Each row of a before or after table is a point. The points were changed in one or more steps. Then noise was added and the rows were shuffled. The steps act on columns, c1 being the first. Write out the steps. A step turns or swaps two columns, mirrors them in a line or flattens them onto one, adds a multiple of one to another, or multiplies or shifts one. Angles are multiples of 10 degrees, from the lower column toward the higher: turns from -170 to 170, lines from 10 to 170 but not 90. Use the fewest steps. Two steps may share a column if one is a turn and the other turns, adds or multiplies; they go together, in the order done. Otherwise the lowest column goes first.

Before:
[[-14 -45]
 [  9  30]
 [-54  29]
 [ 17 -52]
 [ 19  -5]
 [ 28  41]
 [-67  53]
 [ -8 -17]
 [-59  35]
 [-38  73]
 [ 12   6]
 [-47  39]]
After, 12 rows:
[[ -6  14]
 [-15   0]
 [ 77  33]
 [ 74 -14]
 [ 10  29]
 [ 63 -11]
 [ 88  -3]
 [  1  49]
 [-48 -33]
 [-14 -29]
 [ 57  -3]
 [ -4 -16]]
Steps: mirror c1 and c2 in the line at 70 degrees

Before:
[[  57  -20   27   -1   -6   21]
 [  31   12  -31 -103   56   21]
 [   0   -2   -3  -75    3   29]
 [  68   29  -22   -5    3  -53]
 [  18   46  -56  -20  -40  -42]
 [   8  -47  -21   51  -24    1]
 [  50  -48  -21   46  -18   64]
 [  12   52  -15  -14   24  -46]
 [  10    5  -33  -71   23   22]
 [ -17  100  -30   29   10  -30]]
After (10 x 6):
[[   3  -82  -36   39  -62  -24]
 [   3  -27  -23  -10  -50  -43]
 [  57  -15  -17  -39  -12  -44]
 [  32   30  -19   43   45    6]
 [   6  -66  -64  -26    7  -29]
 [  70   27   -5   18   33   71]
 [ -25    7  -30  -64  -27   22]
 [  45   19   35  -22   13   15]
 [ -30   13  -24 -110  -47   29]
 [ -37   -2    4  -69   -3   29]]
Steps: turn c1 and c4 by -30 degrees; turn c2 and c5 by -150 degrees; turn c3 and c6 by -10 degrees

Before (13 x 11):
[[ -37   -9    3   12  -38    7    8   60    9   -8   21]
 [ -22   64  -78  -11   -9  -40   25   -2  -20  -31  -45]
 [ -69    7   39   29   63   31  -31   54  -36   30   19]
 [  -1   58  -42    7  -22  -26   25  -42  -16   -9   35]
 [  33   47 -121  -11   24  -32   10   18   -3   15  -31]
 [ -44   -3    9  -20  -17  -19   10  -42   49   26   -7]
 [ -74  -53   17   48   -7   66   45  -19    9   12   21]
 [ -45  -17   28  -35   16   74   -1  -17   43  -21   61]
 [ -21  -25   41   47   -4   58  -51   -4    8   -6    6]
 [  40   46  -42  -13   41  -50   41   29  -46  -34  -62]
 [  75   46  -43  -45   32  -34   15   39  -73   43  -17]
 [ -57  -65   21  -22   15   41  -49   10  -57    6   29]
 [  -8  -20  -39    7    7  -55   26  -47   53  -31   53]]
After:
[[-24  28  31 -15  11  60 -76  -4  -2  -5   5]
 [-37   6   3  15 -11   4 -12  60   4  11  20]
 [ 34 -45 -85   2   2 -31  18  19  -1 -19 -30]
 [-20 -72 -55  16   6 -38  23   1 -10  20 -45]
 [-46   8   8  -5  12 -17  26 -42  21 -18  -6]
 [-75  60  11  72  44  66 -28 -19   6 -10  26]
 [-55  66  16 -59  58  42   0  11 -23   7  27]
 [-10   4 -28  24  14 -56   2 -49  21  49  54]
 [ 42 -60 -29  25  12 -49  33  28 -18  31 -65]
 [-67   6  28  -8 112  33 -49  53 -12 -43  19]
 [-44  14  19 -28  48  75  41 -17  15   5  62]
 [  3 -64 -28  29 -22 -24   6 -40  -7  -4  34]
 [ 72 -30 -33 -17 -19 -36  58  37 -27 -49 -16]]
Steps: add -0.7 times c1 to c5; add 0.3 times c6 to c10; turn c2 and c10 by -160 degrees; multiply c3 by 0.7; multiply c4 by 1.3; turn c4 and c7 by -60 degrees; multiply c9 by 0.4

Before (14 x 18):
[[ 15  -5  -5 -10  -7  11   8  15   1 -25  29 -14   5 -13   6 -13 -17  40]
 [-21  11 -11  36 -23   2 -21   0  -2 -18 -10 -16  11   5 -18  12  -3  17]
 [-28 -10 -22  28  28   9 -26  -9  -2  -1  32  54 -27 -11 -17   6   2   6]
 [-26 -75  -3  -6  15  21 -27 -13  10  11 -30   3  16  16 -22   3  -7   7]
 [  8 -25 -13  -2   5   7   9  35   7  -3 -37  22  17   3  21  18  14   3]
 [ 36   4 -18 -15   9  19 -26  -5   8 -12  24  19 -11 -13   4 -28  -2   0]
 [-30   9  13   1   8  10   8  -3 -15  -4  28 -16   6 -15   9  13 -15 -11]
 [-26  -8 -19 -12 -19   5 -28  52 -42  -9   6 -25   6  15   1 -25  16   6]
 [-18  15 -17 -13 -19  21  -3  28   4 -21  26  25  19  17   5  10  53   9]
 [ 53   4  -8   8  -9  25 -14  42 -10  -3  11 -28  14  19  30  14  -9  26]
 [ 18  13 -26   2 -18  23 121 -17  -9   2  23   3  17  11  23  17 -13  -9]
 [-29  16 -22 -11   1  -2  18   1   6 -20  27 -25 -82   4   4  15   1  -3]
 [ 10   4 -22 -16  23  -8   9  28   7 -10  26  38  -1  21  -4  16  -7 -17]
 [  2 -14  16  -1 -20  12 -28  37   6  -1  27  46  -3  -5 -13  19   3 -13]]
After:
[[ 51   5   0   8   2  22 -13  -6  -6 -10  10 -29  25  19 -52  -6 -11  29]
 [ 35   3   1 -15   2  22 -24  -7  -3 -22  24  19 -23 -14   3   0  -5   1]
 [-32  11  11   1  13   7   8 -10  -2   8  28 -18  19 -15  -6  -1 -18 -14]
 [-16  16  10 -12 -13  20  -2  14 -26 -27  26  26  20  17 -23 -15  56   9]
 [  8   3  -4 -17  10  -8   9  17   5 -23  26  39  10  20 -23   7  -9 -19]
 [-26 -12 -14  34  19   9 -25   8  47 -20  36  52  -3 -11  16  29   2   4]
 [  7 -26  -3  -4  -3  10  10   3   7 -10 -37  19  26   3 -42 -11  16   1]
 [ 16  -4  19  -9  -7  12   7   0 -16 -19  31 -14  -6 -13 -13 -11 -15  39]
 [-26 -77 -11  -6   4  22 -24  13  11   2 -29   2  14  16  22 -12  -6   5]
 [ 18   9 -15   3  -6  21 120 -29 -20 -19  23   2  32  11   4 -15 -10  -8]
 [-23  11  11  33 -15   0 -20  16  15 -17 -14 -14  15   1   8  -5  -3  19]
 [-25  -7  -3 -11  19   6 -29  26 -52 -21   7 -24 -19  18 -46 -17  17  10]
 [  3 -15   7   0 -21  12 -24  32 -14  16  28  47  20  -7 -28  11   3 -12]
 [-30  16   3 -12  -2  -4  16  -2  -7 -31  28 -28 -14   6  -2  84   0  -3]]
Steps: turn c3 and c10 by 60 degrees; turn c5 and c9 by 50 degrees; add 1 times c4 to c9; turn c13 and c16 by -70 degrees; add 0.3 times c6 to c13; mirror c8 and c15 in the line at 150 degrees

Before, 10 rows:
[[ -1  14 -19 -32  31   9  35  39 -38 -54  41 -26 -16  47  27  31  29 -30
  -39 -38   8 -35 -19  14  -7  27 -46  13  40 -61  -8  26]
 [ 40  -7  42  20  11  63 -45  52 -69 -30  -8  20  45 -31  27  -8 -14 -56
  -42  29 -29  23  39 -12 -37  24 -29  19 -30   6   5 -36]
 [ 20 -48  23  37 -17  15   6 -20  20  24  21  25  10  -6   2  -1  -7   4
   26 -17 -22  -9  22  -6  -3 -42  20  -2 -27   9  -2   4]
 [ 21 -19   9   1 -10  -6   9  -7  14  20  -5 -26 -13   5   0  17  36  12
    8 -27  25 -16  -3  28  -1 -17  14  18   8 -18  45  24]
 [  9  15 -19  16   8  -4   6  -8  -9  21  36 -26 -18   6  14  26   7  -2
  -11 -50 -10  -9  15  30  -3   1 -22  25  -7 -38  14  13]
 [ 36 -13 -12  16 -15 -11   8 -17  12  15  10 -21   2  20  28  -4   6  12
   17 -17 -29   7  -1  -2  11 -14   5 -14 -15  15  17 -18]
 [  0  39 -32 -17  23  35  25  19  11 -16  34 -10  -9  15  25  20  22 -46
  -27 -15   0 -27 -20   4 -28  27 -30  19  38 -21   9  28]
 [ 30 -29  35  35 -31  36 -15 -40  -2   3 -21   6  19   0 -22  -3  -9 -22
  -22   5 -44  28  22  14 -26 -38   9  -6 -12  23   4 -15]
 [ 24 -19  20  58  -1  12  12 -27   0  30  -4   0  27  16 -33  -4  10   9
   27 -13  -5  30 -15   4 -20 -15  17   3 -13  -4  16   6]
 [ 26 -28  13  33  -3  49   2 -26  -7   8   9   3   8 -31 -30  12   1  18
   13   8 -28  28   3   5  16 -38   9  -8 -17  33  10 -20]]
After:
[[ -38  -13  -38  -44   10   63  -44  -37  -68  -61   -8   19   46  -30
    27  -17  -14  -58  -47   27  -29   24   39  -11   43   -8  -29   17
   -30   35    5  -35]
 [ -29    7    0   47  -10   -6   10   17   14   40   -5  -27  -12    5
     0   -8   37   11   14  -28   25  -16   -4   27    8   13   15   18
     9    4   45   24]
 [   7  -11   -6  120   31   10   36   22  -38 -108   40  -26  -16   46
    27   20   29  -30  -44  -39    8  -35  -19   14  -19  -12  -46   14
    40   69   -8   25]
 [ -30    6  -19  -71   -1   11   11   21    0   60   -4    0   27   15
   -33  -54   10    9   30  -12   -4   31  -16    3   20    5   17    4
   -12  -18   16    5]
 [ -36   13   16    1   -3   49    1   -8   -7   16   10    4    9  -31
   -32  -35    3   18   26    8  -28   28    3    5   12   33    8   -7
   -16  -40   11  -19]
 [ -42   31   -3  -40  -15   14    6    6   20   48   23   25   10   -6
     0  -35   -7    5   39  -15  -23   -9   22   -6   24   30   20   -2
   -27  -21   -3    5]
 [  19  -34  -29   74   24   35   25    4   10  -32   34  -10   -9   14
    25    9   21  -45  -35  -16   -1  -28  -19    4  -33  -17  -31   20
    39   27   10   27]
 [   0  -17   -3   56    8   -4    6   34   -7   43   36  -25  -18    6
    13  -23    7   -2   -9  -50   -9   -9   13   30  -19    3  -22   27
    -7   17   14   13]
 [ -41   10  -27  -45  -30   36  -14    9   -3    7  -21    7   19    0
   -22  -32   -9  -23   -9    6  -44   29   24   14   33   44    8   -7
   -12  -46    4  -14]
 [ -37   -7   12  -27  -15  -11    9   -2   13   29   10  -22    2   20
    28  -13    6   12   20  -17  -28    7   -1   -2  -11    8    4  -14
   -16  -23   17  -18]]
Steps: turn c1 and c2 by -150 degrees; swap c3 and c25; turn c4 and c16 by -110 degrees; multiply c4 by 3; turn c8 and c30 by 130 degrees; multiply c10 by 2; mirror c19 and c26 in the line at 170 degrees
